Rows are points. Each copy is the shape, with its points in the same order, stretched, turned, moved and blurred by noise. Say if it was mirrored as well.

Shape (8 x 2):
-21 27

-40 44

-3 65

44 25

51 26

29 -17

9 -54

24 -29
Copy 1 (8 x 2):
32 27

55 43

9 71

-42 33

-51 32

-38 -16

-27 -60

-40 -45
Copy 1 is: mirrored
Copy 2 (8 x 2):
-2 24

-14 50

-37 15

-12 -56

-17 -60

29 -62

53 -48

41 -57
Copy 2 is: mirrored
Copy 3 (8 x 2):
-44 -47

-62 -67

-81 -29

-36 40

-35 47

2 37

31 13

8 21
Copy 3 is: only turned
Copy 4 (8 x 2):
-39 -7

-66 -28

-65 29

5 56

12 77

41 27

63 -20

50 18
Copy 4 is: only turned

Shape (5 x 2):
52 -10

19 -3

44 -14

18 -37

-84 18
Copy 1 (5 x 2):
36 -58

14 -30

28 -53

-15 -51

-57 71
Copy 1 is: only turned
Copy 2 (5 x 2):
-35 -20

-6 -16

-32 -24

-27 -56

88 -27
Copy 2 is: mirrored

Shape (6 x 3):
52 28 -8

-34 -60 15

-71 -32 51

37 -37 -13

54 25 10

-52 -22 -5
Copy 1 (6 x 3):
10 -2 72

78 5 -20

42 62 -56

70 -28 43

12 12 66

24 13 -51
Copy 1 is: mirrored
Copy 2 (6 x 3):
45 6 28

-62 -25 -25

-95 14 -14

3 -40 5

34 4 46

-45 7 -37
Copy 2 is: only turned
Copy 3 (6 x 3):
23 60 28

6 -57 20

-44 -61 12

50 6 37

14 55 38

-7 -47 -19
Copy 3 is: only turned

Shape (7 x 4):
23 -19 -12 1

-6 -7 23 -22

42 61 -4 9

15 -74 -6 -49

-27 89 -40 12

-84 62 -1 6

11 44 -13 47
Copy 1 (7 x 4):
39 13 5 -39

-5 21 24 -13

18 10 -67 6

25 45 70 -94

-3 -69 -84 18

-30 -72 -28 45

39 -30 -67 32
Copy 1 is: only turned
Copy 2 (7 x 4):
-18 -9 -7 44

-9 -19 -7 -9

-10 18 68 7

13 -48 -58 44

-10 86 40 -18

-22 74 -11 -56

-50 45 37 22
Copy 2 is: only turned
Copy 3 (7 x 4):
-32 -20 8 -9

-3 -10 27 -22

41 36 17 45

-95 -26 39 -71

55 56 -67 23

80 17 -53 -25

40 -2 -26 54
Copy 3 is: mirrored
Copy 4 (7 x 4):
26 20 1 -16

15 5 -15 25

-37 33 -12 -27

89 16 -35 11

-94 -41 -40 -35

-87 -73 -38 31

-41 3 14 -41
Copy 4 is: mirrored

Shape (7 x 4):
-48 -56 -38 13

70 -21 -62 31

-29 12 36 7

27 20 -54 -54

54 27 8 -50

-8 37 -9 55

18 -26 59 15
Copy 1 (7 x 4):
-71 -2 36 80

23 -74 6 63

-7 63 -5 18

-35 -58 -10 -24

29 -17 4 -51

2 24 -60 63

53 52 49 13
Copy 1 is: only turned
Copy 2 (7 x 4):
-58 0 -7 5

-4 -68 -4 72

-13 -31 29 -49

24 -39 -55 20

33 -81 -16 -21

15 -18 49 7

-30 -84 51 -48
Copy 2 is: only turned

Shape (12 x 6):
-2 -11 -69 6 17 33

16 10 -48 -7 -58 -25

-2 1 22 55 25 8

39 -49 14 45 -58 6

55 -28 29 29 -51 -43

39 -43 -3 49 -17 30

28 22 -14 56 16 65

-34 2 -18 4 9 -9

-49 -3 -61 -32 -30 28

-38 56 -25 16 26 43

4 21 41 -27 23 12

-42 21 -10 5 16 -45
Copy 1 (12 x 6):
70 15 -12 24 25 -46

69 -36 12 24 -16 49

-28 -8 -5 37 -15 -46

-8 -61 -5 26 26 49

-11 -95 12 0 2 61

0 -32 -3 27 46 -6

3 33 28 72 17 -57

31 12 -19 15 -17 -14

86 49 -28 11 1 16

32 78 9 48 -32 -60

-23 26 22 -37 0 -23

26 -2 -18 -2 -59 -20
Copy 1 is: only turned
Copy 2 (12 x 6):
-17 -56 -40 28 -47 17

-13 24 -39 -42 -62 20

36 -13 45 22 -21 -39

35 -23 63 -71 -30 -15

46 23 33 -92 -25 -38

46 -54 48 -34 -34 -17

69 -47 25 43 -68 4

-32 4 -16 18 -10 -6

-64 -13 -43 22 -10 59

7 0 -18 94 -46 21

52 29 -10 13 31 -2

-42 39 -25 17 -14 -26
Copy 2 is: only turned
Copy 3 (12 x 6):
18 13 -44 -19 -34 -24

-27 -44 0 31 -62 -15

27 -26 0 17 36 9

5 -92 4 -6 -4 5

-7 -92 41 23 2 -15

38 -63 -5 -18 3 1

66 -11 -6 -1 -3 32

-20 8 -23 11 1 -6

-35 17 -59 -19 -45 12

15 41 -17 18 1 37

-12 22 40 -26 27 25

-31 12 -5 39 11 -16
Copy 3 is: only turned
Copy 4 (12 x 6):
32 -16 -66 46 45 13

2 -18 -46 -45 -14 56

49 8 25 29 -7 -23

32 -34 30 21 -43 59

5 -37 50 -37 -51 29

57 -32 17 51 -2 33

80 1 7 40 61 12

11 18 -27 12 -20 -2

-13 28 -90 34 3 57

38 57 -46 26 52 8

-38 39 23 15 32 -10

-5 22 -29 -19 -25 -26
Copy 4 is: only turned

Shape (13 x 8):
-27 33 -42 6 -23 -25 -41 21

17 15 35 -31 0 -22 14 10

19 8 19 -61 -61 52 -24 44

-15 -46 -10 -57 -4 -20 -25 0

7 32 61 -46 17 -8 14 -17

-54 53 -24 11 8 29 10 -4

-32 -17 -59 2 -52 25 -12 -39

9 12 57 -24 -51 11 65 16

30 -7 -9 -46 5 -19 -14 13

-8 -2 41 63 -1 5 22 1

24 -12 -28 19 -24 3 -78 -32

70 -25 -7 24 -9 -1 10 13

-24 10 37 -26 -14 -11 46 -8
Copy 1 (13 x 8):
7 -32 -52 -25 -13 -25 39 -21

-6 25 22 -14 -7 -9 6 6

23 -10 28 -56 -45 11 -20 -75

-30 -11 13 -12 39 -43 -41 -67

-14 59 29 18 12 12 19 -9

-39 -40 -52 12 16 63 57 -5

-46 -51 -45 44 -16 5 -22 -50

-32 -7 50 0 -52 15 -22 33

2 19 -3 -33 0 -40 -28 -41

27 -23 6 36 19 34 1 45

61 19 -34 36 3 -16 1 -68

46 5 -9 -16 -3 -26 -68 16

-50 -5 26 26 -8 7 8 16
Copy 1 is: mirrored
Copy 2 (13 x 8):
-27 -4 -48 -2 27 17 -35 40

-9 9 14 -36 30 -37 -29 -20

-24 -18 24 -88 -8 -8 -46 11

-37 -32 -25 -10 8 -38 -22 -34

-25 23 33 -31 29 -56 -13 -1

-40 -18 -5 2 47 2 18 49

3 -34 -53 -28 -15 7 19 38

16 10 39 -93 28 -21 10 -30

-12 -20 0 -19 17 -35 -44 -13

-2 20 30 15 5 43 16 -7

-9 0 -48 9 -56 11 -35 32

42 -24 28 -2 -17 17 -27 -21

-15 7 8 -53 40 -47 20 -19
Copy 2 is: mirrored
Copy 3 (13 x 8):
3 31 26 5 41 -21 -51 -5

25 17 -1 -28 -19 -22 21 32

13 47 75 2 -55 13 -4 27

22 -15 0 -17 -29 6 -59 14

41 8 -5 -12 -41 -41 37 4

-6 6 9 63 11 -33 11 -29

-10 -7 25 10 20 40 -33 -53

-29 31 13 -31 -36 -8 62 20

44 18 -3 -14 -11 11 -24 32

-3 -34 24 -4 51 -19 61 13

76 -11 49 -15 46 30 -36 -22

37 10 7 -22 40 50 36 41

-20 0 -11 -21 -25 -31 26 -5
Copy 3 is: mirrored
Copy 4 (13 x 8):
-16 19 -51 -61 -46 -21 5 -18

-13 15 32 -10 42 -43 -6 19

-68 -6 -31 5 17 5 -80 71

-16 -52 -45 -21 20 -7 31 37

-38 3 75 1 50 -20 11 -4

-13 40 -1 -17 -42 33 50 -29

-9 -21 -61 32 -88 10 40 32

-1 32 62 17 18 -28 -11 95

-27 -3 -37 -10 45 -46 -3 6

70 22 55 22 -10 6 -8 13

-8 -44 -53 31 -44 -15 -43 -27

49 16 -33 51 25 -60 -48 28

-3 18 55 -8 14 -18 43 45
Copy 4 is: mirrored

Shape (13 x 9):
-20 16 20 -15 5 -41 -28 6 -8

27 -24 22 4 -32 27 44 -8 -15

-29 -12 5 -26 5 -71 -28 32 13

-4 -12 -36 -10 -53 6 22 0 -48

-24 -39 21 -10 22 15 19 -20 5

26 21 -34 -36 0 -2 -16 -9 14

-9 -35 9 18 17 -17 -23 1 17

-22 -38 27 -11 -12 6 -21 14 3

-21 -34 11 13 -13 9 38 -7 26

-50 2 6 -14 -4 -33 -12 51 -26

-26 -16 -15 -16 30 -75 -17 39 -31

32 33 -23 5 26 15 -23 -6 39

19 32 -43 0 -39 6 5 -37 -24
Copy 1 (13 x 9):
1 -4 10 24 30 47 -35 2 -12

21 -21 -6 21 -37 -63 18 0 9

-52 8 29 4 22 50 -53 21 -35

9 25 -32 13 -34 -37 -12 -34 -45

-13 -28 -21 8 24 -45 2 44 -1

18 31 18 -56 32 7 7 -29 -20

-39 4 -22 -7 14 -1 -25 24 24

-13 4 -11 11 9 -34 -50 31 1

-18 1 -12 17 -9 -50 21 44 -2

-11 5 -12 28 -4 42 -62 38 -38

-60 -23 -9 -9 9 74 -60 6 -39

36 39 3 -59 29 29 28 3 20

29 37 -21 -10 2 -5 40 -67 -25
Copy 1 is: mirrored
Copy 2 (13 x 9):
-9 1 -4 -22 -10 -22 -33 -23 -45

-3 -7 34 31 -6 -20 44 -35 8

2 -13 -13 -54 33 -26 -26 -15 -45

-2 37 -9 33 7 -7 13 -77 -8

-2 -46 -19 31 -1 -33 14 15 -17

5 -25 -16 -6 -18 22 -43 -65 -4

1 -24 19 15 31 -19 -23 16 -26

-27 -29 6 15 18 -19 10 0 -42

-18 -21 2 18 19 -46 35 3 19

-20 34 -23 -27 5 -10 0 -4 -45

34 20 -22 -39 27 -7 -30 -6 -55

-5 -20 10 3 -28 29 -52 -18 11

-2 28 5 35 -27 -4 -35 -95 11
Copy 2 is: mirrored

Shape (13 x 9):
-26 -3 -23 -2 -4 -1 -72 -17 -15

8 -32 6 22 8 -16 29 -13 -23

3 32 -22 15 2 34 6 25 -6

-8 -5 7 -39 5 -52 5 -62 -38

49 -55 39 1 -65 -21 18 32 21

-14 -48 -5 5 -18 37 -19 -15 22

47 -45 11 -35 -42 -46 26 54 45

14 -16 39 0 50 -16 24 -15 -27

18 -6 46 11 15 16 24 -2 -24

8 -25 -22 -14 14 -18 -24 -25 -46

0 -31 -19 -9 -28 42 -41 -23 -10

-19 -31 20 41 -29 35 -5 1 4

-24 -21 -6 -36 4 -13 -7 3 -47
Copy 1 (13 x 9):
-28 7 -46 -5 -8 5 -41 9 -48

-10 -6 20 14 -14 -2 16 -12 32

29 -12 -37 41 8 28 -5 -10 24

-21 -21 30 -64 -14 34 18 -12 -41

0 48 33 -3 11 -4 -20 54 55

-6 38 -26 14 -12 -11 -42 -16 25

47 42 58 19 6 51 -5 44 33

20 -27 7 -13 -38 -12 28 -5 20

8 -19 -4 -16 -8 -17 8 7 47

-30 8 -14 -4 -35 24 7 6 -17

-32 45 -49 8 -14 5 -32 -2 6

-11 13 -23 8 7 -41 -46 -2 43

-10 -20 3 -19 -34 49 -21 -2 -11
Copy 1 is: mirrored
Copy 2 (13 x 9):
-6 22 -5 95 17 -33 -24 -2 -2

-16 -32 -1 -33 -5 13 -6 28 22

53 17 -4 7 16 4 27 18 -16

-59 4 9 -26 -9 -33 -79 17 -12

-18 -53 -5 -65 -40 -52 49 -35 31

24 -16 11 33 -6 -16 3 -35 69

3 -79 28 -60 -29 -35 44 -67 -10

-67 -7 11 -42 5 46 -14 -6 -6

-31 18 -7 -53 4 27 20 9 11

-40 -6 23 33 -23 -29 -24 33 -3

9 19 12 55 -16 -62 7 1 47

20 -11 -32 9 19 -4 35 -12 77

-34 5 35 5 32 -33 -8 13 5
Copy 2 is: only turned
Copy 3 (13 x 9):
10 5 -22 23 28 -14 29 45 -10

-53 -29 -4 28 25 4 -28 -24 26

4 -12 20 -5 -19 31 9 29 -15

-82 14 -56 -8 23 -28 -23 -26 7

48 6 23 -30 33 0 -12 -12 57

20 -49 -7 18 28 4 43 4 13

65 38 37 -49 5 -23 -8 -23 27

-68 -44 3 30 3 -27 -40 4 19

-49 -51 11 10 1 4 -15 18 28

-59 -6 -6 32 47 -20 -1 11 0

1 -32 -3 10 49 6 52 21 -1

10 -51 -6 24 9 23 17 9 34

-53 4 1 12 -27 -32 23 8 11
Copy 3 is: mirrored

Shape (15 x 11):
19 26 -2 37 33 33 -3 -15 -22 16 -15

-25 -14 -36 -22 13 7 -20 23 -1 20 -14

-38 -31 -27 -4 40 -1 7 -14 34 28 -18

-10 40 -25 18 32 -6 0 -17 -8 -24 1

6 -26 40 2 -16 42 51 6 24 -16 -68

-17 -13 -53 7 -9 20 30 2 41 3 16

-49 -36 55 44 -11 65 34 31 11 -30 -68

0 20 -62 7 20 -19 9 -7 -36 -8 -15

-7 -37 -34 20 15 -39 22 45 36 17 1

1 -11 -35 14 5 -26 -15 -45 -28 -1 22

-13 25 -8 12 7 15 9 -6 -42 26 12

6 26 -44 57 -19 -10 -15 1 6 -15 -16

3 -49 51 3 -6 57 9 38 41 -44 -47

-4 41 10 -4 -4 -27 -8 -15 2 -10 1

5 8 -30 6 -29 -28 -13 -21 35 12 -22
Copy 1 (15 x 11):
20 -3 3 -25 37 36 -12 -37 2 29 -12

-20 -34 -9 -5 0 19 29 -11 -16 -31 -4

9 4 -27 -4 -9 8 41 -28 9 -8 -31

11 -50 35 -21 37 -3 9 11 14 30 -24

30 57 -8 54 -36 67 7 -33 14 18 -30

-23 -18 -17 -30 -16 23 -8 1 14 -28 -23

19 64 7 59 -11 63 -25 -76 -25 -2 -80

-3 -85 2 -10 41 -2 -1 18 25 15 12

17 -1 -54 2 25 7 8 25 -25 -46 -19

9 -64 7 -11 -11 -49 -21 -1 24 -6 26

-12 -29 10 -31 13 3 -14 -12 -28 16 3

18 -73 5 -30 40 30 -54 -6 11 -22 -12

18 86 10 58 -10 61 17 -48 3 -26 -31

16 -39 48 -25 -5 -13 9 10 -8 7 -5

24 -52 2 -27 -28 29 -12 -5 17 -30 7
Copy 1 is: mirrored
Copy 2 (15 x 11):
-21 35 13 13 52 -40 -6 -16 22 3 12

-9 41 32 -1 -33 -29 -29 28 -15 17 -12

-23 40 76 -36 -15 -27 32 34 -20 -20 -10

-24 68 30 33 22 -15 14 -34 -27 8 -17

-36 51 -32 15 -5 36 3 46 40 -42 18

-27 57 9 -33 -58 -15 25 -23 -19 -42 27

-58 24 -2 70 -46 29 0 34 75 -41 49

-7 71 40 -1 19 -8 -25 -45 -22 -7 -45

26 23 62 -33 -3 42 3 -1 -19 -43 26

-7 2 20 -46 5 -29 18 -21 -23 -2 -37

23 25 2 27 9 -49 -5 -14 22 -1 -14

-38 31 -6 18 1 9 -20 -74 -34 -53 6

-59 36 -24 19 -30 40 -6 49 36 12 61

0 28 -24 31 15 1 25 8 -36 10 -29

-23 10 -19 -33 -12 -2 5 -1 -53 -46 -20
Copy 2 is: mirrored
Copy 3 (15 x 11):
7 51 14 6 -9 34 -17 -9 -44 24 10

36 -15 11 -32 7 0 -24 23 21 3 -1

-7 -9 -5 -52 -39 18 -52 20 14 -5 15

17 54 4 -2 3 -13 -10 -32 -10 31 36

-26 -56 -29 38 -12 5 -52 46 -46 -23 36

14 2 35 -27 -20 -35 -14 42 -12 -15 42

-28 -92 -18 55 -42 18 -95 54 -33 37 62

40 43 12 -43 39 -9 -30 7 -10 28 36

-34 -26 36 -16 16 -22 -47 54 61 9 46

13 22 -11 -55 6 -10 19 -6 -12 49 0

27 18 29 -19 3 29 1 1 -26 27 35

2 32 53 -5 32 -48 -41 2 -14 67 25

-25 -77 -48 90 -29 1 -49 49 -6 1 13

-2 11 1 2 17 -19 5 -46 -8 17 8

1 -2 37 -37 21 -44 -19 1 -9 15 -18
Copy 3 is: only turned

Shape (17 x 12):
37 11 -13 7 13 -5 -34 -19 23 1 16 -43

16 -32 37 28 14 -17 -33 -10 -34 -33 -11 24

-34 8 6 -23 32 27 -18 -3 -6 24 -26 -10

43 -7 23 -4 36 -10 -4 -27 -4 -43 1 14

-17 -9 1 12 -6 -24 20 -27 -45 26 22 16

-4 19 -7 4 2 16 13 15 24 -2 -26 18

7 44 -7 13 -22 19 27 25 -20 -27 -1 29

-29 23 -10 12 20 17 9 -7 -26 23 -11 -34

29 38 -19 -18 16 -14 -43 -44 13 -46 30 7

43 -29 21 -22 -26 -32 32 20 -11 -29 4 -28

11 6 -38 -13 -16 11 12 -5 -9 17 -36 1

41 -9 18 -2 -17 -32 2 -46 23 23 -31 6

-24 0 -20 44 31 16 3 -31 -34 -4 16 12

-13 12 20 5 16 13 -10 31 21 -11 25 20

23 -17 -30 35 33 -16 15 5 7 -36 6 -4

-33 -12 17 0 -6 41 25 18 -3 -45 30 -8

-20 18 -31 36 14 -8 7 23 6 -30 -35 -25
Copy 1 (17 x 12):
9 29 -42 -12 0 -29 11 -21 4 -28 15 16

-36 26 30 41 24 -14 -19 32 -10 -26 -3 -1

16 7 -11 -27 -21 34 -22 -31 21 -44 -18 -40

-25 -6 46 4 2 -59 9 -12 -20 -50 -17 29

-67 -39 -12 24 -14 2 26 24 -10 15 -6 -2

14 8 4 -8 -12 4 -11 -46 1 -3 -51 -2

-23 17 7 12 -19 -26 24 -17 26 32 -62 -1

-39 23 -54 -5 -24 13 -2 -25 21 -11 -27 -34

8 -8 8 -26 -27 -65 3 8 31 -32 -3 62

-48 -7 34 14 60 -58 49 -47 -8 -1 10 -4

6 -12 -20 -17 -3 -17 -4 -27 -6 11 -38 -39

20 -47 -14 16 37 -22 6 -24 -32 -34 -23 1

-71 19 -22 1 -50 0 -8 33 -13 6 -33 16

5 18 27 -2 -19 23 12 -22 16 -10 -11 31

-60 30 16 8 -12 -52 -9 -28 -37 7 -10 36

-59 29 26 -41 -3 10 35 -12 21 4 -32 32

-47 56 -24 11 0 -26 -42 -54 16 14 -36 -4
Copy 1 is: only turned
Copy 2 (17 x 12):
28 7 -18 14 -4 -37 27 -6 11 -54 10 -10

-27 -30 -51 23 -49 -38 4 -4 23 -38 15 29

-33 26 -13 -5 33 19 -9 2 45 7 18 0

20 -46 -48 38 -47 -6 33 -17 29 -63 14 23

-29 23 15 -13 -34 -7 -9 -6 -5 -22 -25 14

-8 -22 -28 14 26 19 19 33 -2 8 -6 -14

-18 -30 -4 35 -12 0 28 37 10 5 -33 -40

-27 27 21 -34 24 11 -18 0 42 -10 -16 -37

17 -2 -14 51 -37 -27 95 -2 10 -70 35 -8

46 -40 15 14 -60 -26 -13 -29 -29 2 11 13

-7 3 11 0 13 6 -18 43 -10 -10 -3 -13

16 -28 -35 42 -22 -6 -24 -24 -50 -67 8 19

-34 26 -24 -34 -6 6 14 34 36 -38 -24 -14

-7 -7 -38 28 1 -7 50 12 23 28 -6 7

29 -30 -11 -38 -12 -15 35 29 14 -32 -19 7

-5 21 -36 -7 -36 11 30 14 12 41 7 -27

-9 -21 15 -56 36 3 19 27 12 4 -1 -35
Copy 2 is: mirrored
Copy 3 (17 x 12):
12 -8 22 -9 -16 2 -17 34 -27 -55 -1 29

26 -2 50 -37 20 -26 26 15 47 -23 -14 -27

-11 13 -35 11 24 27 12 -16 2 1 8 9

21 -23 36 -59 10 -29 -10 6 12 -1 -16 5

-13 51 29 -11 19 -26 -20 8 34 25 9 19

-7 -36 3 14 -5 13 -15 -17 8 33 -9 11

-15 -38 39 12 2 -7 -29 -29 20 31 29 -26

-16 23 -4 22 33 20 -2 3 -6 18 35 29

-22 -34 19 -81 -20 2 -41 28 -13 -51 5 -10

29 30 40 3 -24 -70 -6 -12 -20 15 -19 -42

11 8 -2 33 19 24 -49 -2 -4 28 -15 -2

7 21 38 -13 13 1 -36 -12 -1 5 -73 32

-11 -8 21 -23 45 -4 -7 43 32 15 43 36

-12 -38 1 -10 -34 -12 20 -13 32 -10 16 11

28 -28 44 -21 -24 -13 -14 53 5 28 9 18

-30 -33 -10 5 1 -70 33 -4 -10 8 41 -19

9 -28 36 17 -19 39 2 31 -20 37 15 -1
Copy 3 is: only turned

Shape (16 x 12):
46 2 -39 -23 8 12 34 -7 -3 41 52 8

-34 -29 -9 49 14 14 -43 -48 -27 25 -12 15

13 38 30 55 17 1 -35 -25 -11 26 -5 -21

-14 41 -11 30 30 18 20 -9 -25 18 4 -56

-3 19 1 -15 3 35 5 37 -2 16 15 32

15 -16 -30 10 -48 37 8 12 23 32 -21 -36

25 17 3 -15 -36 -45 -37 -11 -23 -30 -21 -43

-19 -35 -30 -19 -12 35 22 8 21 12 44 20

-13 -26 -34 -2 5 1 -2 -2 23 10 1 18

38 1 -6 -11 17 33 36 -25 9 -30 31 -7

-23 -10 -50 47 -22 12 -12 -37 -31 -19 10 31

-28 3 41 -23 -45 -17 36 30 -1 18 -7 -7

42 -32 -49 -15 -37 -7 0 -12 48 34 -32 30

29 -24 15 45 21 17 -40 26 -40 -45 52 22

-34 33 -16 21 -7 4 -1 -40 27 19 24 -14

-32 11 27 36 -1 -49 15 8 -20 -33 2 -30
Copy 1 (16 x 12):
50 46 -28 -20 -10 31 -17 -16 36 -17 6 -1

14 21 12 -23 -39 12 46 -34 -25 -5 15 -64

5 -40 -12 -14 -7 43 10 -53 39 45 10 -43

-8 -6 -18 3 -3 52 -14 -62 10 30 15 25

39 -3 9 38 -13 20 -2 -4 14 -12 -6 6

17 19 28 -29 -57 -7 -40 -16 27 18 8 21

-19 -33 -31 -38 11 -40 -40 9 -7 48 -5 -15

21 51 19 3 -42 20 4 14 -5 -39 -8 9

20 39 32 -23 -18 -4 18 -7 6 -37 -22 -16

2 20 -17 5 -8 26 -51 -11 22 -36 7 -19

-7 19 13 -30 -31 0 47 1 -23 -63 30 -23

-36 7 11 40 -27 -19 -5 27 22 32 19 32

44 52 64 -63 -32 -44 -12 0 51 -35 -5 -35

9 -55 -47 19 -37 -1 8 -10 -14 -40 -34 -49

-7 21 13 -36 5 69 22 -14 24 4 16 2

-67 -26 -11 19 -4 -5 23 -8 12 8 -8 5
Copy 1 is: only turned
Copy 2 (16 x 12):
23 17 -25 17 30 58 20 -3 -14 8 -48 6

-60 -18 23 35 -95 38 36 -45 -8 2 -1 -15

-35 -49 53 47 -60 -13 23 25 10 -37 -33 22

-32 -49 30 28 -11 -4 69 13 -3 -44 2 -8

-1 42 5 -38 29 -20 22 18 2 -4 -26 -7

-7 -18 47 16 -10 8 18 18 -63 29 -30 -71

31 -76 16 46 -30 -31 -8 12 45 35 34 -19

-3 48 -38 -5 5 38 12 -18 -37 19 -11 -28

-20 21 -9 17 8 37 -7 -42 -4 13 -15 -32

43 34 23 15 0 40 9 17 -6 -5 18 26

-38 -7 -4 -12 -77 54 24 -23 12 41 56 -20

-26 -38 7 25 32 -82 -16 20 -9 32 5 1

9 16 31 25 24 56 -39 -31 -26 63 -47 -48

51 10 -28 -40 -86 31 5 2 20 -33 2 26

-68 -20 -1 38 -36 7 21 22 -4 -8 4 -5

-27 -81 -3 28 -25 -36 -17 -1 30 -10 57 26
Copy 2 is: only turned
